Rows are points. The window is the flat piece filled in between its corners: a triangle in 3 columns, a solid with four corners in 4, and so on. A path goes straight from each point to the next, and from the last back to the first. List the points from which the path goes on through the window.

Window, 3 rows:
[[11, 41, 45],
[15, -40, -52],
[-14, 43, 18]]
Path:
(1): [20, 66, 22]
(2): [30, 70, -3]
(3): [-15, 5, 70]
(4): [-16, -48, 4]
(5): [25, 13, -18]
(6): [26, 77, 43]
(7): [-8, 56, 75]
(8): [-4, -2, 49]
Through the window after points: 2, 4, 8

Window, 6 rows:
[[52, 12, -30, -42, 60, -22],
[-30, -10, 82, 8, 39, -2],
[-3, -10, -3, 18, -77, -45],
[45, 7, 13, 22, 35, -18],
[-45, 24, -62, -6, 30, -22],
[14, 65, -6, -43, -39, -17]]
Path:
(1): [42, -10, -11, 9, 15, 27]
(2): [16, 0, 15, 17, -7, 16]
(3): [6, 7, 24, 4, 33, -71]
(4): [-20, 39, 17, -11, 30, -68]
(5): [-2, -6, -37, -24, 15, 19]
(6): [15, 3, -16, -1, 34, 13]
(7): [7, 35, -27, -9, 32, -78]
(8): [-39, 29, -33, -32, 33, -95]
(9): [9, 13, -39, -1, 33, 20]
(10): [35, 48, -6, -11, -9, 53]
(11): [4, 17, 2, -12, 5, -86]
(12): [26, 25, -23, -15, 21, -59]
(13): [31, -29, 5, -11, -3, 36]
(14): [-3, 4, -19, -15, 16, -2]
(15): [-1, 28, -9, 7, 42, -68]
(16): [31, 20, 26, 20, 39, -49]
Through the window after points: 2, 6, 8, 10, 12, 14, 16

Window:
[[-88, -95, -35, -18, 74, 48, -11, 25, -27],
[71, 23, -15, 39, -7, -38, 19, 14, 13],
[73, 39, 46, -22, 50, -32, 37, -15, -26],
[87, 8, -10, -24, -38, 66, -48, -55, 0],
[-12, 33, 7, 21, 10, 0, -75, 16, 4],
[13, 35, 3, -64, -44, -45, -23, -29, 22],
[40, -67, 40, -49, 14, 77, -90, 31, -24],
[60, -24, 40, 37, 0, -4, 3, -37, -16],
[-42, 26, -18, 36, -38, 9, 60, 9, 19]]
Path:
(1): [25, 11, -4, -9, -15, 9, -17, 2, -68]
(2): [27, -1, -2, -21, 16, 31, -44, -7, 48]
(3): [34, -7, 19, -34, -3, -6, 7, -9, 27]
(4): [26, 43, -31, 2, -49, -16, -3, -37, -78]
(5): [-7, 5, -11, -21, -43, -38, 15, 6, -57]
(6): [19, -5, 31, 28, 58, 7, -9, -1, 68]
(7): [20, -33, 33, 0, 22, 53, -31, -4, 70]
(8): [44, 10, 3, 3, -21, 3, -22, -17, -51]
(9): [26, -6, 21, -23, -3, 22, -33, 14, -68]
(10): [50, -16, 32, -22, 33, 20, -12, -1, 31]
(11): [-33, -45, 2, 9, 59, 42, -11, 7, 19]
(12): [-6, -42, -39, 10, 11, 4, 19, 34, -85]
(13): [23, 10, 0, -7, -28, 5, -45, -12, -55]
(14): [57, -4, 24, 27, 29, 16, -4, -18, 53]
(15): [33, -35, 34, -10, 8, 12, 0, -40, 38]
(16): [48, 4, 17, 29, -12, -16, -11, -13, -45]
Through the window after points: 7, 9, 13, 15

Window, 12 rows:
[[28, -95, 2, -11, -62, -14, -21, 34, -45, -1, 18, 60],
[-11, -30, 3, -21, 6, 57, 18, 0, -10, -32, 4, -41],
[-4, -18, -38, 45, 1, 27, -40, 39, 29, 17, -18, 54],
[-15, -22, -88, 41, -12, 12, 17, -6, 1, 16, -10, 21],
[-2, -41, 20, 34, 16, -21, 16, -2, 35, -28, 4, -16],
[-31, 51, -81, -2, 7, -11, 18, 3, 20, -4, 32, -17],
[-85, -11, -90, -40, -7, -26, -6, 4, -33, 28, 50, -33],
[30, 16, -10, 19, 14, -10, -19, -4, -47, 31, -40, -28],
[-19, -1, 31, -1, -42, 17, 20, -54, -31, 18, 41, -13],
[-40, 66, 4, 72, -10, -12, 5, -75, -7, -59, 18, -28],
[-11, 13, 14, 43, 17, -12, 1, 53, -69, 22, 22, 27],
[-44, 33, -13, 34, 43, -25, 26, 52, 46, -18, -69, 21]]
Path:
(1): [-27, 6, -5, -22, 8, 34, 15, -70, -17, -33, 15, 60]
(2): [-25, -9, -20, 9, 15, -9, 5, -2, -3, -9, 11, 35]
(3): [-31, -10, -30, 43, -17, -1, 19, 20, 11, -5, 7, -14]
(4): [-40, 33, -45, 24, -25, 0, 13, 18, -3, -2, 26, -16]
(5): [1, -4, -46, -28, 65, -23, 3, -49, -1, 1, 11, 6]
(6): [-10, -13, 21, 4, 23, 2, 20, -38, -16, -9, 22, 14]
(7): [-24, 22, -18, 25, -68, 8, -17, 35, -12, 3, -7, -51]
(8): [-26, 14, -34, 34, -20, -24, -2, 18, 2, 4, -22, -29]
(9): [-39, -1, -50, 4, 75, 9, 16, 15, 4, -26, 12, 52]
(10): [-8, -18, -2, -25, 37, 11, -3, -59, -23, -15, 39, 18]
(11): [-32, -10, -22, 13, -50, 13, 16, 33, -14, 10, 2, -34]
(12): [-38, -13, 2, 29, -60, -7, -8, 39, 11, 6, 14, -43]
(13): [26, -42, -15, -6, 17, 3, 4, -22, -42, -27, 7, 60]
(14): [-6, -11, -27, -7, 41, -3, -5, -33, -30, -4, 12, 40]
(15): [-18, -17, -30, 22, -19, 8, 15, 35, 11, 14, -9, -11]
(16): [-27, -14, -5, 57, -29, -10, 10, 35, 14, -17, 21, -75]
Through the window after points: 4, 10, 12

Window (14 x 14):
[[-3, -13, -27, -17, 7, -50, 95, -16, -15, 15, 23, 7, 61, 27],
[-66, 47, 31, -19, -55, -47, 44, 31, 78, 2, -7, 0, -25, 29],
[21, -19, 67, -31, -41, 67, 3, 23, -32, -23, -58, -57, 17, -23],
[-88, -15, 1, 6, -2, -69, -53, 0, 55, 18, 52, 48, -38, -64],
[1, 31, -43, -59, 32, 55, 53, -14, -32, -62, 7, 22, -19, -3],
[-5, -16, -48, -3, -31, -33, -62, -27, -1, -8, -22, 56, 15, -24],
[23, -60, -77, -24, 42, -23, -10, -8, -35, 41, -31, 87, 48, 58],
[14, 14, 9, 6, -45, 35, 1, 28, 26, 36, -20, -1, -65, -46],
[10, 37, -38, -34, 12, 20, 30, 28, -25, -17, 70, -7, 30, 1],
[41, 32, 28, -31, 68, 6, -11, -16, -25, 28, -43, 22, 4, -45],
[-11, 37, 56, -4, -35, 40, 16, -42, 2, -27, 39, 44, 4, 47],
[-8, 8, 46, -64, -54, -26, 16, 27, -76, -52, -21, 28, -43, -15],
[-23, 16, -12, 47, 0, -24, 35, 34, 3, -66, 38, 4, -5, 22],
[31, -22, -23, 0, 19, -3, -54, -22, 26, 4, 10, -20, -30, -11]]
Path:
(1): [-70, 27, -34, -9, -8, -3, 5, -23, -38, 29, -11, 5, -1, 15]
(2): [-41, 26, -3, -17, -19, -6, 1, 1, -35, 22, -23, 11, 5, 4]
(3): [5, -4, 15, -17, -17, -2, 18, -2, 11, -35, 26, 39, 2, -3]
(4): [52, -9, 62, -69, -17, 16, 24, 16, 51, -67, -33, 12, 35, -32]
(5): [-22, 2, 4, 6, -11, 14, 0, 10, -31, -3, -3, -13, -11, -5]
(6): [-42, 14, -15, -11, 4, -12, 22, -13, -60, 17, -17, 4, -3, -1]
(7): [41, -9, -5, -25, 13, -12, 15, -3, 29, -13, 21, 12, 14, -4]
(8): [17, -31, -19, -13, -14, -5, 17, 24, 27, -21, -10, 48, 4, -16]
(9): [-36, 43, -24, -6, 36, -35, -7, -3, -49, 43, 11, -35, -14, 5]
(10): [-6, 25, -15, -1, 2, 11, 17, -14, -25, -8, 1, 3, 8, 19]
(11): [46, -13, 26, -39, -7, 13, 37, 24, 9, -44, -5, 28, 5, 3]
(12): [15, 3, 20, -18, -22, -11, 15, 15, 11, -33, 17, 12, -8, -18]
(13): [-32, 32, -9, -22, 0, 15, -5, -6, -33, 8, 0, -12, -19, -22]
(14): [-27, 14, -3, -14, 3, 19, 14, 2, -37, 3, 17, -2, -6, 15]
(15): [51, 3, 28, -37, -12, -20, 37, 28, 67, -27, -15, 16, 16, -19]
(16): [42, -13, 20, -27, -19, -35, 28, 20, 32, -34, 17, 19, 5, -7]
Through the window after points: 4, 6, 16

Window, 14 rows:
[[35, 6, -49, 0, -11, -31, 35, 5, 14, 4, -20, 0, -22, 47],
[-36, -51, -23, 68, -12, -4, 11, -30, 58, -37, 36, -2, 14, 64],
[-95, -55, 9, 37, 42, 25, -39, 6, 36, -20, 8, 17, -19, 20],
[-34, -12, -13, 18, -5, -35, -63, 3, 4, 7, -14, 6, -21, 6],
[6, 20, -11, -8, 9, -20, -14, -32, -32, 1, 4, -28, 11, 38],
[-12, -26, 9, 29, 7, 16, 18, 1, -1, 22, 32, -34, -18, -24],
[15, 30, 7, 11, 17, -34, 13, 18, -3, -4, -9, 32, 17, -5],
[16, 32, -10, 40, 11, -9, -30, -4, -11, 46, -15, -20, -9, 37],
[-46, -10, -63, 18, -44, -19, 17, 9, -42, 6, -89, 24, -10, 19],
[-4, -37, -20, 35, 29, 27, -30, 54, -2, 13, 5, -18, 4, -37],
[-19, 17, 13, 33, -4, 36, -29, -22, -21, -36, 0, -19, -23, 3],
[45, -40, 10, 13, 4, -31, 11, -9, 7, 21, -17, -20, -3, 40],
[-24, 27, 30, -23, -22, 4, -26, -47, 27, -14, -9, -31, 20, 34],
[22, 2, -9, -8, -7, 13, -3, -71, 17, 1, 2, -5, 14, 7]]
Path:
(1): [-8, -14, 0, 1, -21, 8, -14, -7, -11, 8, 5, 19, -12, 19]
(2): [-11, -11, -1, 9, -16, 0, -8, -13, 7, 4, -1, 9, -3, 20]
(3): [4, 4, -9, 53, 51, -30, -1, 12, 29, -19, -18, -27, 7, -1]
(4): [-7, 14, -16, 32, 35, -27, 2, -20, -13, -22, -30, -32, 16, -4]
(5): [2, -8, 9, -6, -24, 22, -17, 9, -1, 34, 12, 14, -28, 14]
(6): [-24, -26, 3, -30, -33, 39, -33, 24, -17, 19, 13, 7, 10, 30]
(7): [-16, 14, -3, 17, -2, -18, -3, -34, 15, -11, -22, -21, -1, 19]
(8): [-7, 26, 11, 37, 37, -13, 13, -9, 18, -19, -30, -55, -18, 8]
(9): [-1, -10, -18, 5, -20, 9, -16, -10, -5, 16, 4, 17, 6, 31]
(10): [15, -16, 5, 20, -36, 25, 9, -1, -10, 20, -3, 15, 22, 27]
(11): [-10, 3, -23, 15, 10, -19, 3, -13, 0, 0, -27, -17, -13, 19]
(12): [13, -2, -40, 55, 50, -24, 11, -7, 23, -2, -18, -30, 7, -6]
Through the window after points: 6

Window, 14 rows:
[[23, -25, -24, -8, -26, 8, 35, -20, -4, 18, -44, 5, -31, -28],
[31, -12, -8, 81, 40, 37, -14, 28, 3, 3, 19, 31, 49, -11],
[-23, 25, -38, 33, 14, 37, 54, 0, -13, 22, 65, -23, 6, 4],
[42, -47, -14, -7, -25, -2, 18, -64, -2, 12, -45, -53, 13, 54],
[-2, 16, 13, 25, 53, 14, 24, 25, -42, 9, -1, 7, 34, -5],
[-67, -34, -42, 0, -21, -19, 8, 28, -5, 26, 10, -33, -33, 4],
[31, -1, 5, 28, -67, 5, -10, -49, -35, 34, -64, -33, 7, 22],
[-58, -28, -26, 8, -28, 3, 11, -16, -11, -52, -9, -33, -57, 3],
[18, -20, 25, -30, -55, -10, -14, -95, 33, 21, -61, 5, -20, 38],
[-17, 10, -58, 13, 29, 42, -17, 6, -29, 16, -7, -27, -19, 15],
[15, -14, -6, -54, -65, 16, -13, -22, -3, -12, -37, -22, 11, -4],
[29, -7, -9, 42, 38, -8, -12, 0, -37, 17, 60, -5, -9, -19],
[-2, -5, -20, 0, -10, 26, 40, 42, -27, -3, 37, 23, -36, 38],
[47, 29, -36, 45, 24, -42, -5, -2, 11, -34, -1, 56, 43, 8]]
Path:
(1): [44, 0, -5, 21, 5, -12, 8, 29, 10, 16, -32, -32, -6, 26]
(2): [1, 13, 19, 12, -3, -3, 21, 19, 31, 20, 15, -41, -37, -3]
(3): [-4, -35, -29, 21, -14, 31, -4, -14, -33, 8, -15, 0, 12, 4]
(4): [-1, -16, -65, -12, -7, -1, 18, -73, -77, 0, -11, 8, 27, 45]
(5): [13, -12, 7, 6, -23, 20, 10, 31, 34, 13, -20, -17, -35, -28]
(6): [23, 1, 12, 23, -1, 10, 13, 34, 35, 4, -23, -50, -5, 11]
(7): [14, -7, -25, 13, -9, 11, 4, -37, -38, 27, -3, 2, 9, 13]
(8): [-46, -23, -21, -3, -47, 46, 2, -76, -23, -17, -3, 29, 12, -4]
Through the window after points: 4

Window (14 x 14):
[[0, -50, 21, 34, 15, 58, -4, 7, 13, 24, -42, -28, -14, -3],
[41, 46, 40, 42, -79, -2, 16, -95, 7, 14, 7, 23, -42, -3],
[-4, -7, 31, 2, -22, -19, -17, 20, 31, 43, 1, 1, -5, -34],
[-21, 23, 26, -30, 38, -45, -5, 12, 3, -38, -30, 11, -15, 48],
[37, -4, 46, -25, 6, 47, -20, 3, 8, 13, -3, -10, 10, -50],
[6, 2, -2, -16, 10, 16, -1, 12, 20, 15, 8, -34, -13, -22],
[-39, -17, -36, -3, -7, -19, 22, -21, -32, 39, -27, 7, 32, -31],
[-17, 5, 5, -15, -52, -1, -13, 65, -7, 26, -8, -4, 24, -11],
[27, 7, 10, -8, 23, 46, -52, -6, 33, -14, -28, -7, -1, -55],
[11, -12, 16, -48, -23, -4, -15, 25, -37, -10, -1, 11, -56, -18],
[13, -30, 4, -14, -16, -47, -8, 36, 32, 11, -6, -32, 31, -19],
[0, -20, -8, 0, 46, -10, -49, -31, -27, -9, 26, 2, 5, -15],
[-43, 32, 8, -6, 3, -32, 0, -20, -21, 21, -75, -40, 10, 22],
[21, -27, -34, 30, -13, -19, 33, 5, -55, 72, -20, 6, -23, -2]]
Path:
(1): [6, -15, -2, -22, -13, -2, -16, 3, -4, 17, -5, -5, -7, 1]
(2): [-8, 10, 15, -1, 11, -9, -11, 18, -18, -3, -6, -9, -9, -32]
(3): [11, 1, 21, 8, -11, -10, -2, 25, -17, -7, -20, -14, -15, -33]
(4): [6, -12, 0, -45, -10, 6, -24, -12, 12, 17, 2, 4, -16, -2]
(5): [8, -23, -9, -33, 1, 2, -36, -3, 26, 32, 5, 0, -5, 9]
(6): [-3, 5, 35, 20, -4, -11, -3, 10, -5, 13, -6, -8, -2, -50]
(7): [-3, -3, 21, 26, 8, -20, -12, 45, 1, -18, -10, -10, -11, -37]
(8): [18, -9, -5, -36, -2, 18, -33, -33, 15, 27, -11, -8, 18, -9]
Through the window after points: 1, 3, 5, 7

Window:
[[29, 78, 49, -23, 13, 93, 14, 17, -24, -47, -90, -37, -59, -71],
[23, 19, 73, -68, 52, 26, -3, -44, 9, 81, 21, -1, -46, 10],
[-74, 11, -10, -34, -9, -70, 1, 17, -75, 5, 9, 19, -14, 37],
[-60, -11, 41, -56, 63, 62, 49, 2, 37, 20, -55, 4, 6, -25],
[52, -42, 2, -7, -54, 8, -19, -19, -74, -62, -32, -32, -22, -41],
[-7, -68, 80, 35, -45, 41, -69, -23, -95, -56, -47, 18, 4, 13],
[-41, -7, -35, 15, -30, 24, -24, -39, -13, 49, 3, -2, -3, 34],
[90, 75, 3, -15, -41, 6, -42, -70, 5, -54, -20, 26, -28, -23],
[-8, -14, 67, -25, -3, -62, 32, 72, 26, -33, 75, -16, -32, 62],
[48, 51, 40, -22, -4, 5, -81, -70, 20, 49, 17, -17, 41, 2],
[37, 26, 33, 24, 13, -37, -8, 10, 53, 31, -11, 10, -13, 0],
[39, -12, 28, 25, 8, -5, -67, -52, 36, -36, -4, -51, -48, -13],
[35, 14, 11, -11, 9, 9, -69, 46, 35, -19, -21, 25, -13, 9],
[-15, -58, 22, 55, 3, 9, -53, -3, 21, -16, 51, 8, -4, -38]]
Path:
(1): [-50, -6, 68, -47, -33, 18, -49, 17, 79, 23, -32, 29, -10, -50]
(2): [69, 24, -7, 23, 35, -7, -26, 10, -13, -20, -4, -3, -15, 34]
(3): [29, -1, 43, 0, 68, 11, 21, 23, -3, 5, 9, -23, 9, 21]
(4): [-29, -12, 30, -19, -65, 2, -77, -9, 15, -5, -9, 13, -56, -8]
(5): [0, 46, 58, -4, -88, -6, -34, 29, 26, 35, -41, -29, -20, -72]
(6): [51, 32, 18, -11, 75, 56, 4, -31, -19, -54, -31, 0, -35, 8]
(7): [32, -2, -2, 15, 75, 39, -12, -36, -17, 1, 5, 0, -27, 75]
(8): [6, 10, 60, -33, -13, 16, -23, -18, -5, 17, -12, -9, -29, -32]
(9): [-24, 6, 31, -32, -45, 10, -48, -13, 21, 1, -30, -10, -30, -31]
(10): [46, -5, 17, 13, 16, 2, -29, -1, -4, -31, 3, -12, -21, 12]
(11): [-25, -2, 13, 49, 67, 38, -22, -11, -55, -11, 14, 5, 25, 31]
(12): [-3, -24, 30, -52, -71, -22, -21, -1, 42, 23, -16, -14, -43, -21]
(13): [-20, 5, 47, -21, -39, -9, -26, -23, 29, -14, -10, 2, -24, -12]
(14): [59, -20, -1, -2, 65, 40, -3, 8, -40, -9, -11, -33, 1, -2]
(15): [31, -3, -8, 1, 69, -8, 1, -36, -23, -34, 4, 22, 18, -21]
(16): [-3, 10, 65, -23, -41, -2, -41, 11, 6, 1, -11, -24, -52, 4]
Through the window after points: 1, 5, 7, 9, 13

Window (14 x 14):
[[8, -41, -13, 44, 14, 55, -19, -3, 44, 15, 37, 15, -14, -32],
[-10, -8, 42, 60, -26, -3, 10, -61, -22, -7, 86, 7, -15, -25],
[30, 25, 35, -19, 57, -16, 29, -38, 19, 0, 25, -18, 11, -17],
[-54, -4, 21, 9, 17, -40, -31, 20, -21, 6, -26, -5, -16, -22],
[38, 55, -35, 7, 2, 6, -46, 5, -15, 8, -4, -4, -33, -21],
[8, 26, -14, 38, 23, 11, 26, -3, 12, -95, 25, 27, -6, 0],
[-43, 16, 19, 1, 24, -10, -39, 46, -4, 73, 2, -45, 30, 29],
[19, 36, 40, -35, 2, -20, -68, 31, -41, 3, -26, -34, 60, -31],
[7, 28, 1, 27, -37, -15, 7, -26, 35, -42, 56, -19, -12, -52],
[-72, -6, -13, -21, 45, -21, -24, -4, -3, -12, 48, 9, -5, 1],
[-6, -45, -8, -21, 45, -20, -78, 11, 37, 17, -31, -21, 25, 54],
[43, -34, 10, -40, 49, -13, 38, 51, 38, -33, 29, 45, -23, 28],
[-3, 7, -23, -6, -14, 17, 12, -14, 2, 14, -9, 5, 34, 6],
[15, 44, 42, 11, -23, 33, -24, -14, 25, 19, 11, 30, -2, -16]]
Path:
(1): [-20, 8, -39, 15, 11, -75, 0, 20, 20, 20, 54, 29, 10, -29]
(2): [31, 18, 60, -13, 19, 78, -31, -33, -13, -20, -9, -39, 1, 11]
(3): [2, -12, 7, 1, -5, 29, -6, 4, -16, -6, 23, -16, -23, 10]
(4): [4, 14, -11, 3, 55, -58, -44, 4, 38, 7, 1, 6, 33, -21]
(5): [10, -9, -35, 25, 35, -35, -42, -13, 33, 30, 0, 43, 24, -38]
(6): [5, 10, 15, -1, 0, 4, -2, -5, 3, -35, 27, -10, -13, -2]
(7): [6, -16, 23, -21, -8, 30, 5, 6, 9, -26, 20, 7, -14, -10]
(8): [10, 29, -15, 29, 26, -14, -25, -11, 18, -1, 33, 2, 14, -8]
(9): [-11, -38, 6, 62, 49, -41, -39, 32, 24, 34, 27, 56, 2, -24]
(10): [6, 19, 6, -50, 12, 12, -18, -25, 13, -27, -13, -52, 13, 32]
(11): [8, 10, 21, -14, 4, 24, 8, 3, -6, 8, 22, -26, -14, 0]
(12): [34, 2, -3, 23, 35, -49, -23, -2, 34, -24, 1, 45, 22, -16]
Through the window after points: 9
